Each wall is flat, endless, passes through zero and stands at right angles to its row. A trip goes straight from one point to another. Which walls does it cross, in order?

Walls:
(1): [-12 -11  -4]
(2): [-20 -40 -19]
(3): [-29  34  16]
(4): [ -2  -5 -46]
(5): [-46 -20  31]
Trips:
[-30   6  44] to [-46 -26  30] -> 2
[50 -8 12] to [  9 -19  11] -> 2, 5, 1
[-13  -3  35] to [ -6  27 -15] -> 1, 5, 4

Walls:
(1): [ 28  20   7  -3  16 -32  -6   5  19  -9  33 -15]
(2): [-18  18  20 -25 -24  10 -14   3  17 -11  -9  19]
(3): [ 15  -8  27 -12 -19   1 -17  10  -5  -7  27 -29]
(4): [ 21  -6   5  20  -3  19  41  26 -12  -3 -20   8]
Trips:
[-27   0   1  21  -7  -8 -29  39   2  -9  -2   4] to [-29 -23   1  35   0 -60 -21  -9 -13  17   3  12] -> 3, 2, 1
[ 21  17 -11  29  -8   2 -16  41 -44  -1 -46  -4] to [  2   7  12   1   3 -11  13   2  22   0 -31  24] -> 2
[ 18  16  20  22  21   2  24  -1 -23 -13 -38  -1] to [ 13  -1   8 -15  29  -3   5  -8  14  13 -34 -10] -> 1
[ 26   3  16  -8 -21 -30 -17   3   1 -16   0   8] to [ 40 -22   3  -6   9  21  25 -12  10  13 -39  -1] -> 4, 2, 1, 3

Walls:
(1): [-10   6 -23   0 -17 -19 -16 -27  -7 -11  25 -12  15   2 -12  11 -19  -4
 -14   8 -14  16 -30  24   8  -4 -17  24  -4  12 -42   7  13   3   2   2
   9  32  -6 -13   2 -16 -23   0 -18 -14 -25  27]
(2): [ 10 -32  24  -4  42  19   5  10 -23  29   2   9  15  23   4 -16 -13   8
   4 -21 -13   4 -12  28  -2 -18   4  16  16 -17   4  12 -14   5 -35   6
  -7   7  23  10  11  15 -15   6  -7  28 -24   6]
(3): [-18   8 -37  -3   2   4  22 -38  22  15   3  23  -5 -11 -26  20 -13 -26
  16 -44  25  22   1  -6  21  -3   5  10  -3  -8   4  18   1  -6  -3  10
 -18 -25  11   8  14   1   0 -26  10  -4  -9   6]
(4): [ 16   2  24 -16  11 -18 -11  13  -8 -16  16 -22   0   3  -7 -13  16 -21
 -11 -13  28 -12  -7  -4  10  -1  -9 -29 -14 -12  -6  27  -3  14   3  10
   2  21 -13 -15 -30  33  -8  -6 -12  52   5 -11]
Trips:
[  2 -33  17   1 -10  22  11   1  -2  34  -8  -1  -6 -24   0 -12 -10  -3
   6  12  -4  14  18   4 -18  24   6 -10  14 -23   8  26  21 -23  -5  -4
   7 -18   0  30  14   1  -5  17   3  -9  18  -9] to [ 23  15  -8 -10  23   8  -8   6  11   2  19  13   6  22 -15  -4  -5  -2
  24  -9  -9 -28   8  -2 -19  19  -9   1   5  12 -26  -1   8 -11  15  12
   0  -8   1 -19   5 -26 -18  30  21  19  -8 -10] -> 3, 1, 4
[  4  36  -7   3  10 -16   8 -29  -7 -19  36   2   2  -9 -10  15   5  27
  16 -20  -6 -23 -25 -18  -1  12  -7  26  -5  -7 -35   1  -5 -11   4  10
  -6 -10  -2  -1  -6 -13 -34   5  24 -18   7  -9] to [ 30  23   8   9 -14   7  -4   8   7  -8   7 -17  -5  -2  15  18  13 -15
  20  -8 -16  -3 -39   1 -14   3   3  -8 -24  20  14  14 -31  21 -25   8
  -5   7  16  -7  -5  10 -17 -11  -4   1 -13  15] -> 4, 2, 3
[ -8   2  21   9   3  10  -6  16   6 -21   4  11  20   1 -21  26 -35   5
  10   0   9  12  14  10   2   9  -7 -21  -7 -23  -1 -33  17  17  -9  -3
   3  -4  23   6  -6   7 -11  16  13  22   4  -1] to [ 21   6  28  -3  -4   0 -11  14   8  40 -29 -28  -6  -8  -8 -10   0  11
   1  31   8   2 -25  -4  11  33  11   7 -16  10 -17   8  13 -20  20 -23
   8   5  17 -13 -20  -4  16  15   6 -29  28  -8] -> 2, 4
[  9   6  10  -3 -16  -5  -1  15 -14 -14  35  33 -10  12   6  -8   1   3
 -26 -10  60  22   1  -2  20  -7  -6 -26 -21 -30   7 -10   2   3   5 -33
  10 -14   6  14  -3  20   2   5  -3 -13  -8 -36] to [-22  22  25  20 -15  18   5  17  14 -44  10   3  21  -7   4  35   6 -23
   9   0 -13   0  13  -6 -17   2  -9  19 -11  40  34  18  31 -25 -26  -3
  11  -5  31  19  -6  20  -6  47  15  23  -6 -17] -> 3, 4

Walls:
(1): [-12 -16  12 -13   0  21  11 -14 -11  -5 -19   2   3  -5  -3 -22  -2 -31
   2  -4   0   2  -3   2 -11   3 -24   4  -7  12 -14 -31  34 -12  19 -16
   9  14  -9 -20  18  13 -10 -17  44  14  14  19]
(2): [ -1 -39   2  21   8   6 -22   0 -27  13  17  28 -28   1  -6 -17   2 -28
 -14 -18  11 -32   7 -10   7  11  16   3   8 -16   8   8  -1 -18  -8 -32
 -20   1  -2 -17 -20  -2 -14  -7   8  12 -12 -16]
(3): [ -7 -28 -17 -30  -8  18 -31   6 -25 -13 -17   8  -1  15 -23 -21  22  20
  -2 -10  -4  27  14 -22  -5  34   4  -3 -11 -28 -14  16  -2  14  56   0
 -24   0  17  16  17  -4 -37  18   2  32  18  22]
(4): [-18   9 -15  -1  23 -20  -6  -9 -14  -9  12 -29   3  -2 -11  -7 -29   0
  -7  12 -13   7  -9  -8  -1 -21 -14  12  11   2 -13  22   7 -25  -8  -2
  -9 -19 -14 -11  -2  -4  14  44   2 -12  19 -12]
Trips:
[ -2  11   4  -9  -1  12 -20  -6  15 -15 -23  16   5  -1 -19  -1  27  27
  -4  27  10  -4 -18  14   9 -21  14  14  29  16 -21  39 -22 -10   2   9
  -2   3  27  -8 -11  -8  -5   3 -12  -5 -18 -11] to [ 30  -9  -6  24   2   4  11  11  -6   2  16  17  14   7 -26   6   6  16
 -12  14 -11  -2 -15   7  17  -8  -6   9   6 -11   1   2  10  -4   2  21
 -20 -10 -12  14  33   0  16   9 -31  16   5   5] -> none
[ -5  31  28   1   2 -25  13 -18 -13  -5   0  -4 -12 -17  13   3   0 -14
 -22 -15   7  12  13  -5   7  -1 -12   3  21  -1  -5   0   1  -3  -4  27
 -19   5   2  -2   0  15  25  20   9  -4   4  -2] to [ 17   2  30 -23  12 -60 -24  -3 -16   7   5   3   2 -32   2  -5   1  -3
  -8 -13  -2  -6   6 -11 -18 -22   8 -21  -1   7 -13 -18  21   4 -17   0
   2  13   7  14  -5   3 -14 -10   8  15  12  12] -> 1, 2, 4
[-22  23 -23   5  13  -5 -21   8 -22  -6  -7  11  -1  -3 -17   5  10   6
 -10   2  11  12 -19  17   6   0  29  12  -5   0 -15  13  -3   5  11  -2
  27   8 -27 -23  15  20 -21   6 -40 -13  18  21] to [-30  -3 -16 -12 -16  -1 -32 -24   9  -3  -8   4  -5  -4 -15  -6  14 -11
   0  13  22 -12 -15  21 -13  31 -24 -12 -19 -44 -13 -21  -9 -18 -31   3
  -3  -2  -1  12 -14  -1   7 -19  33   9  -7  19] -> 1, 2, 4
[ 26   1   1  17   0  -5  21  10   2  10  11  16 -24   7 -20  17  50   2
 -17  -4   6   7   4  17 -15  24  11  19   2  12  -2   1  -7  -8  -4  -6
   5  23  -4  14  24 -14  -6   0  -4   1  21 -32] to [ 18   3 -20 -27  -2   9   6  -1  12  -8  -7 -21  19  12  20  11   3  31
   0 -17 -50   0  13  11  11  15 -45   2  -9  -9 -19 -15  12 -13  -2 -13
 -21   4   0   6  -5  -5 -10 -25  27  -1 -26   7] -> 2, 1
[ 10 -24 -12 -12   4  36   0  -1 -27  26   4  23  -6 -20   3  20  -7  15
 -22   7  14  11 -26  31 -32  25  12  10  -8 -11 -18 -17   8  17  -1  20
  25 -12  15  -4 -15  -3 -27  13  18 -16  -3   6] to [ -7 -19 -13  -4  13  -2  -2 -25 -36  14 -33 -14  -3  -5  -6   0   1   3
 -17   1  28  -8 -20  -7 -14  23  -8  -3   9  -8  -8  -2  30 -19   7   4
  -3  -3  22 -34  -9  15 -13  28 -36 -26 -11  17] -> 4
[-14 -29   0  10 -11   0 -10  41  -4  22 -43  18   5 -24 -11  30 -14  25
  -1  -3   4  20 -26 -12  29  -3  -1   7  -1   3  -9   0  -4 -18   2  -1
   0   4  -7  -7   7 -10  13   8   3  26  -7  27] to [ -5  14  12 -28 -27   7  -1  -9 -43  -2  -8   1   9  -7  29 -15  21 -15
  11 -16  -3   3  20 -38  12  12   0  17 -13  32   1 -12  31  16  -7 -16
   6   8  -4  -7   5   1   7  -8 -24  13   6 -12] -> 2
[ 19  -7  38  11  10   0  20 -33 -41  22  10  14  26   2  -4  24   6   7
 -10 -20  13 -15  -6  21   5  -9  12 -33 -24  34 -44   6  18  -3  -8  12
  16  -4  43 -14   0  -7  18  -9  26  -3  -5 -17] to [ 26  -3  -1   7 -13  13  -9 -17  16  22 -20   0  11 -15 -21 -12  20  11
   7  25 -19 -12  16 -31   5   9  46  19 -22  -1  22  -9  28   0  12  20
  10  -4   4   0  -7   5  25   2  14  -3 -15  17] -> 2, 3
[-12  25   3   0  -7  12  12  -3 -20 -12 -15   5  17  -9   7  32  23  -6
  14  19   0   9 -16  41  25  14   3   2  -1   7   8 -32   6  10 -39  23
 -15   6   9 -16  12 -50  29  10  11  -7 -27  27] to [ 21 -12 -14  16   7 -10  -5  -9  -7   1   2   9   3  -1 -39 -14  13   6
  -3 -28  -3 -13  -1   3 -20  17  12   4  14  -1 -15  16 -14   7 -17   9
   4   5   1  -3   9   7 -32  29 -20  15 -13  18] -> 3, 2
[ -5  36  16  -4  14  -3   6  18   2  11 -29   8  25  15 -13  -9   7  12
  -8 -11  15  -1  42 -11  31  -9  -6   7  10  11 -21  13  -9  -2   9  26
   2  21  -5   2   6 -24 -28  -3   9  -2  16 -29] to [ -6  21 -13 -25  17  -3   5 -22  12 -39   6   1  34   9   2 -16  -8  23
  -1  -8  25  -3  10 -20 -15  -3 -20 -15   3 -23  16   9 -15 -30  -6   0
 -21   2   5 -20 -10   8  16  -5 -13  -3 -48  -9] -> 4, 3

Walls:
(1): [  4  11   3 -44  23  16 -10  -9  -1 -29  -3 -23  -4  11   4  25  24  -7
   4  21 -36  -6  -6 -23  -2  18  29 -29 -52   6  17   6 -19  26 -11 -28
  19   4  -2   9  43  25   9 -12 -13   9  12 -20]
(2): [  1   7  15 -15  -5  12 -29 -22  10 -17  42 -12 -38  10 -41 -13   3 -12
   5 -16 -11  54   1  10  -6  -6   4  31  -3  -9   8   5   0 -40   8 -25
  23   2  10 -22  14  28  -6   1   7 -19  16   4]
(3): [ -5   4  18   2  13  17 -37 -30   7 -10  25  31 -49  27  -9   2 -24   0
 -14  -8 -15 -30 -18  -4  -6   2 -11   2  14  16  11 -22  -1   0  -1 -24
  18 -18  -9  47 -22  -6 -10 -17 -12  36  13 -35]
(4): [ 28  21 -11   1   6  -2  12 -38   5   7  16 -42  14  -4  32   7  24 -20
 -10  13  18  15   1   7   7 -28  27 -21  19  11  31   9  14   2 -19 -22
 -33 -21  18 -15  10  29   4  -8   5 -14   3  30]
(5): [  0  14 -29 -10 -37   6   8  -7   7   1 -16 -16 -18 -10   7 -23  26 -22
 -24  -5 -19  23   7  14 -23  -4   4   7  24  17  11 -39  20  -4 -47 -10
  38  38   4  -8  -2   6  14  -8  -2 -18  19  37]
(6): [-10   1  23 -10  39 -12  18   0  18  -7  -1   4  -9   8   8   1  -9   0
  22   1 -10  -8 -35   8   9  26   9 -10  26  30  12  10  22 -14 -41  15
  -6  -6  24   8  10 -21   2  23   2   7   1  20]
Trips:
[  1  10  42  -8  29 -37  21  31 -17 -28 -18  -6  12 -23  -6 -23   1 -21
 -11  33  42  28 -19 -20   1 -11  17  -5 -25   7 -21 -18  31  -7  39   7
  -9   6 -10  -9  25  48  -1  32  -5 -14  13  24] to [ 33   6   7  -4   9 -19  -6   9 -20 -13   4 -16  -9  14  32  10 -23 -25
  25   7  -6 -18   6  15  -7   3 -16  24 -10 -20  -1 -16  17 -19  -8   8
   7  22   8   3   2   6  13  -4   4  -5 -35  20] -> 5, 1
[ -9  18   0   2  -1 -12   2  -7  13   7  13 -19  18  12  -6   3  20  12
 -25 -24  23   4  -8  -7   9   1  16  -9 -13 -26   8   0 -25  51  -9 -32
  -1   4 -20 -32  10 -15  -8 -22   0   6 -11 -13] to [-12 -26  11  25 -35  16  -8 -37  -8 -27   9  40 -40   7  15 -10  13  -3
   3  15  48  14  13 -10  -8  10  -9  -1  25 -11 -23 -11 -30  -9  17  -4
   1   1  24 -11  -1  -7  -6 -18 -13  -2   6   2] -> 2, 3, 1, 4, 5

Walls:
(1): [-16 -38  13  -1  21  11   9   7   0 -32  20 -18   3 -12  -7  29  -4 -32
   3   0   5  -6 -35 -45  19  27  12 -23   3 -16  22  46 -17 -24 -39  11
  12 -15 -22   5  -3  -5 -14  14  22   1  10 -12]
(2): [-17 -12  -2  -2 -40 -16  23  10  -2 -17  -7  15 -57  10 -29 -35 -34 -18
  24 -15  29 -25   5   4   5  -4 -26 -14   1 -35 -60  10 -13 -24 -19   3
 -19  -6  35 -16   7   0 -19 -12 -17  -3  -2  -4]
(3): [-20 -14 -26 -11   0  29  27  31 -11   1   9  11 -24   0 -33  -8  42 -32
  24 -12 -21   1 -10  -8  -2   8   8 -18  28  -4  12  10  18  17 -25  34
  -8  -9   8   3 -23  -4   9 -17 -24  -5   0  10]
(4): [-17  13  15  10 -14  31   1  -9   4 -24 -17   7  -2  18  35 -14  25  10
  -1 -32 -13 -20   7   3   5  18 -23  14 -15 -21  26   6  29 -21   3 -16
   9  11   2  -7  -2  -2  11   8   0 -23 -12 -22]
(5): [  6 -19  24   1  30 -23 -33 -29   8  35 -18 -15   0 -34   6  43  -9 -10
  11 -39   1  23  32  31  22  -7  -6   3  31 -11  35 -28 -27  -9   5  -7
  18  37 -32   7  19 -11  -7  31  27  12 -27  14]
(6): [  0  16 -15   4   2 -10  16 -20  -9  21 -23 -25  19 -13   5  20 -16 -12
   3 -11  -3   3   9  31  13  16  19 -30  22  23  14 -29 -16   8  18 -33
  23 -40  -3   3  29  -9  33  10   9   4   0  23]
(7): [  9  -1  -9  11  -8 -38  18  35  24 -14  16  12  11  56  -5  -4  18   3
  25 -17   6   5  12  14  28  10 -11  -6   4  -2 -13  28  16   5 -32  18
  -4  10 -33  -5 -13 -38 -11   0 -11  16  16 -12]
Trips:
[ 21 -15 -24  26  39  -6  -7  -7 -21   9 -36   1  12   8 -20  24   1   3
 -17  18   9 -19  -3 -28  14  20   8 -21 -22  13   3  -7 -35  11   7  42
   3   2  17  36  -4   9  -6 -13   1  15 -20 -15] to [ 18  -5 -13  13  14  -5   0  -5  41  17  15   1 -14  15   7  22  44   9
  38  12  21   4   3   1   4  10 -17   6  -9  42  52  -9  17 -10   2   8
   5   3   1  -7  23  28   2 -22 -20  22  21  11] -> 3, 7, 1, 4
[ 36  -3  -9 -25  27  27  -2  11  -4  -9  19   2   7 -42  -6   9  -6  20
  -7 -18   8  -1  19 -16   6 -33  30  36  -1  24 -42  16 -10  32   7 -16
   3 -13   1 -20 -36  24 -15   5  14  -1  20   0] to [ 11   8 -16  -7   2   4  -2   8   8  13 -15  12 -16   2  27   7 -11  11
   2  16   3  -3  18   1  12 -16  14  14  -2  32  35 -26 -24   0 -10  -3
 -15  43   3   2  17 -27   1  10  18   7   9 -16] -> 5, 6
[ 47 -35   8  10 -17  54 -10  14   1   8  -1  11 -25  49   5 -17  35  -1
   0 -12  34   0 -22 -46  -7  27 -23  -4  27  28  17 -32  56   8 -16  13
  -1   6 -38   5  -4 -21  -5 -37 -10  30  16  17] to [ 25 -38 -13 -16  13   4  14  -1  24 -19  -4 -20  -2   8   5  18 -19 -20
  -7 -24 -10   8 -26  -5  15  14  -7 -33 -19  30   9   0  -1   1   4   2
   3  42 -30   7 -20 -17 -16   9 -19   9  25  32] -> 4, 5, 6
[  3   3 -10 -30   1 -22  -5 -22  -8   5  24  -4   1 -36  -2   0  -1 -22
   2  10 -38  22  49  12  31 -17   9   2   0  -6   1   9  42 -31   4  20
 -12  30  16   3  17 -32  39   6   2   0  -2  30] to [ 11  27 -25   0 -14 -17   6  -6 -26  -3   6 -12  14  19 -18 -30  -2 -40
   8  28   1  -3  26 -15  -2   4  44  -8  24 -13   2  -4 -14  18  -9  -1
  -1 -34   4   7  -3 -28 -14 -23  -3  24  -5  14] -> 7, 2, 5
[-31   1  -3  -3 -10  39  39 -25  30 -21  -2   9  -3  -5  -9  -4   1   3
   3  12 -22 -10 -29  -2   7 -30  40 -32 -18  -8   3   4  -2 -38  10  25
  -2 -34 -27   1   4  -2  34   3  -8  20  -6  -2] to [ -6  15  -8 -39  -1  30   8 -20  18 -25  -2  -5  27  -6 -32   1 -13  19
 -26 -27   0 -16  -8 -12   0   1   8  29 -40   1  21 -22  13  30 -19  16
  -8 -29   2 -11  -8 -42 -33  -1   2 -24   1 -35] -> 2, 6

Walls:
(1): [-11 -19  11  16 -20  30  34   0 -39  -3  25   0  -4 -12  36   7  29   3
  14 -10 -15   4 -27  15   4  -8  35 -16 -12  37  14 -22  -4  -3  -3  -2
 -12   0 -17 -15   4  10  24 -33 -21  11   3  18]
(2): [ -2  10  27  -1 -16  -6 -13  32  20  -8  24 -32 -12  -4 -16 -31 -31  11
  18 -29  14  15 -18   5 -12  28  22 -17 -24  13  -8   7  15  22  21 -12
  28  33 -19  -8 -52   7 -19 -19  33 -36  -5  -6]
(3): [ -1  27   2 -16 -18 -36   1   6  13  19 -27  24  26 -23  56  -3   3 -11
   0 -31  15  25  11  -4   7 -20  -9  -3 -23  -7  -9   3  -5  32  -4 -26
 -10 -38 -19   5 -44 -17  -2   2   2  17   4   3]
(4): [ 13 -31  -2   2   2   3   0 -14 -13 -20 -18  -2 -25  28   1  23 -22 -11
  10   0 -24   0  18 -33  12  24 -14 -17  -1  18   8 -30   1 -15 -14  -3
 -28  -9  -6 -17   1 -11   7  20  10 -21   9 -20]
(5): [-13 -37  25   7  10 -13  -8 -28  12 -12   5  -2  10 -12  24  11  11  -3
  -2 -14  -6  22  -8  19 -11  11  16   6  17  18 -16  25 -26 -10 -33 -28
   9   8   6 -34 -31 -14 -13 -13  -1 -35  19  -1]
(6): [-11   0   4  26 -11  20 -24  20  20  -7  42  20  11 -38   3  13 -27 -32
 -17  -5  -6  26   1 -14  56  30 -22  17  -5   1  -1 -30 -15  -8 -11 -32
  25   2 -34   7  15  -4  12  -2  14  11  21 -28]
(7): [ 20 -19  -1  -2  -1 -19  20   2  12  -3  24   8 -11   1 -10 -29   0   3
  -7  28   4  -6   4 -13  -9  -7   2   9  37 -30  20   7 -14  20  -2  23
   9  -4 -22  -9  28  20  11 -43  13   4 -17 -12]
(8): [-32  -8   4   4  -9 -18   5   6 -49  10 -38  -3  20   3  -7 -23   7 -13
   3  -2   5  -5  -2  27 -35 -19   8   2  -4  -6   7   1 -27  27  19  24
 -28  11 -38  32 -10   9  15 -32  31  18   7 -14]
(9): [  7   2  -2  14  -2   4  22  16  21  27 -12 -17  -2  11 -19   3   8  -6
  -2 -15 -36  11  22  14 -28  18  27 -51 -10  15  -6   7  30   0  41  32
  -1   2 -33  28   9  12 -15  16 -51  32  -1  19]
(10): [-32  -6 -16  -2   2  11   5   4   8  10  12  11 -10  -5 -19  14  15  -2
   1   7  19 -36 -13 -13  -6  15 -24 -43  21   3  10  34   3  31  12  -5
  28  -8  -1  17  24  10   4  22   1   6  -6   6]
(11): [ -1  12 -20  14 -15 -26  -4  -4 -23 -16   1   2  -2  -4  20  20  -9 -20
 -17 -13  16  16  -1  34   4 -19  13 -10  -5 -20 -14  -6 -12  21  15  23
 -12 -18 -23  23 -13   2 -16  12   3 -14 -15  14]
Trips:
[-29  -2 -21  -5  -1   6  -4  11 -15 -19  14  13  19  -9   0  18  -6  20
   0   7  15   8   4  19  -1 -27  -3  12 -42 -29  13 -31   0   8   0   2
  27  -9  14   3  11 -16   7   8   9  -1  20  -1] to [ -9  24  18 -28  25 -13   6   0  10  -2  -2 -21 -20  -8  10  -4  -5  18
 -25  14   1   2 -37 -19  -8  25   0   4 -25  27  12 -30 -16  24   7   7
  16  35  10   1 -10 -39  -3  10   0  -1  13 -35] -> 1, 2, 11, 8, 4, 5, 3
[-22  -9   5 -21   5   3 -11 -41  24  22  42 -24 -13  11 -24 -18  32  17
 -23 -16 -44  41  -4  33  19  -7  -1 -19 -39  50  17  16 -17  -4  -1  -5
  15  -5  16  22 -12  -1 -20 -11   8 -10  13 -19] to [ 12  19 -32  16 -13   7  -5  18  21  19 -19  29  14  17  -4   3   4 -16
   0 -16  10  52 -24   6  12  12 -10 -31 -21   0  -1  12 -21 -14 -11  13
  -4 -28  14  22  26  12   6  16  25  -2 -31  14] -> 10, 3, 11, 1, 5, 2
[ -4  46  23  -9  20  28  -2   1  29 -20   8   0  23 -24  35  -9   1  23
  18 -11   8 -19  32 -13 -25  26 -23 -12 -29   1  -7  28  -3 -12  17 -20
  25   1 -26   1  14  24  -2  26  -5  -2 -28  -6] to [-12 -14  28   0   2  16  -3  -3  23 -10  17  28  21   9  11  -8  -4  -8
  -7  -7  28  22 -12  24   3   3 -24   9  14 -27 -10 -13   0  15   0   0
  19  18 -16  16   3 -12   7   7  39  -9   8 -10] -> 9, 5, 7, 11, 8
